Each row is a point. To make a cloud, some directions were put in groups of two or more. Within a group, all points are equally far from the middle, so they leave a hole (a ring in 2 directions, a hollow ball in 3). The other directions are filled evenly. Then the cloud was stretched, turned, moved and blurred a little. Count the holes, and give their numbers of directions, smallest first.
(in the rows, 128 means zero)

Cloud (13 x 2):
[[111 157]
 [ 58 136]
 [ 99 173]
 [ 93  87]
 [163 106]
 [ 85 137]
 [150  93]
 [173  88]
 [163 134]
 [155  72]
 [111 115]
 [143 113]
 [ 99  92]]
Holes: 0

Cloud (15 x 2):
[[174 127]
 [151  87]
 [128  82]
 [167 104]
 [ 84 142]
 [ 92 107]
 [120  84]
 [142  84]
 [ 87 121]
 [127  83]
 [156 178]
 [152  89]
 [113  87]
 [149  87]
 [113 187]]
Holes: 1 (2)

Cloud (21 x 3):
[[175 162 127]
 [ 99  96 114]
 [124 119 154]
 [146 162  85]
 [131  84 125]
 [104 122 144]
 [ 86 126  95]
 [176 160 136]
 [126 126  48]
 [100 188 110]
 [168 130  77]
 [ 88  95  68]
 [172 152 109]
 [139 183 100]
 [ 89 115  73]
 [143 193 111]
 [167 117 138]
 [177 153 134]
 [124  81 120]
 [ 87 104  87]
 [ 86 142 101]]
Holes: 1 (2)

Cloud:
[[146 134  90 182]
 [101 179 130 144]
 [178 126 184 172]
 [126 121 110  94]
 [161 125 140  84]
 [136 124 167  88]
 [124 155  87 159]
 [166  84 120 118]
 [126  85  99 162]
 [171 178 161 156]
 [157 111 151  87]
 [148  81 170 117]
 [188 157 160 126]
 [117 118  82 149]
 [144 102 110 196]
 [137  81 159 187]
 [130 117 202 172]
 [100 144  93 156]
 [135 141  90 112]
 [152 113 142 210]
 [168 152 186 120]
 [176 114 180 180]
 [148 100  93 120]
 [ 84 127 158 118]
 [131 173  98 150]
 [106  94  99 144]
 [151 185 162 161]]
Holes: 1 (4)

Cloud (27 x 4):
[[132 146 150 111]
 [111 198 177 121]
 [101 166 188 108]
 [141 169 138 173]
 [116 197 124 130]
 [146 149 136 183]
 [117 128 193  88]
 [152 145 154 193]
 [107 137 147 108]
 [ 95 184 198 116]
 [ 68 134 131 177]
 [153 170 158 111]
 [113 143 151 109]
 [141 150 171 167]
 [122 134 135 192]
 [158 164 156 102]
 [168 178 167 145]
 [156 208 152 129]
 [123 150 201 173]
 [ 95 114 138  98]
 [150 178 173 138]
 [123 110 151 113]
 [179 154 173 130]
 [ 91 139 156 110]
 [ 90 152 178 109]
 [153 100 117 133]
 [ 72 114 115 120]]
Holes: 0

Cloud:
[[104 164 173 106 163  87]
 [120 155 126 105 169 138]
 [123 176 149  96 103 153]
 [145 140 165  78 194 124]
 [ 84 114 200 115 107  85]
 [103 175 137 160 194  82]
 [180 205 153 166  89 174]
 [ 98  95 152 172 172 134]
 [100 161 123 158 153  71]
 [111 170 121 140 139 179]
 [ 97 185 118  83 159 146]
 [130  88 155 149 184  95]
 [ 96 137 140 165  83 162]
 [189 180  91  59 138 118]
 [157 125 103  96 127 164]
 [106 182  72 121 149 138]
 [125 123  85 124 151  96]
 [168 132 200 137 108 128]
 [ 79 142 134 187 120  94]
 [175 105 112 113 109 153]
 [128 121 157 109 118 115]
 [169 135 123 171 190 120]
 [106 113 139 129 133 154]
 [130 173 170 149 182 180]
 [155 101 128 147 142 106]
 [175 175  90 114 107 154]
 [161 162 126 179 140 139]
 [ 85 143 143  96 125  94]
 [147 197 183 157  92 180]
 [114  74 167 142 123 133]
 [177 115  94 184 107 181]
 [167 116 192  99  97 129]
 [145 120 167 123 130  82]
 [175 148 162  91  93 106]
 [139 102 187 166 114 121]
 [154 148  72 149 163 172]
 [149  96  81 197 149 103]
 [ 96 154 121 101 146  52]
 [ 85 149 137  75  95 132]
 [140 156 163  92 122  61]
 [153 132 164 173 122 121]
 [132 141 161 136 162 182]
 [103 181 131 160  96 153]
 [ 72 100 139 133 146 186]
 [120 154 136  70 174 116]
 [161 135 121 126 156  68]
 [141 125 108  98  98  89]
 [163 131 123 153 180 108]
 [ 87 147 110 163 112  86]
 [159  92  92 190 158 118]
 [ 79 170  98 111 122 154]
 [113 170  93 123  85 132]
 [ 85  81 150 111 105  83]
 [ 96 102 156 177  92 190]]
Holes: 0
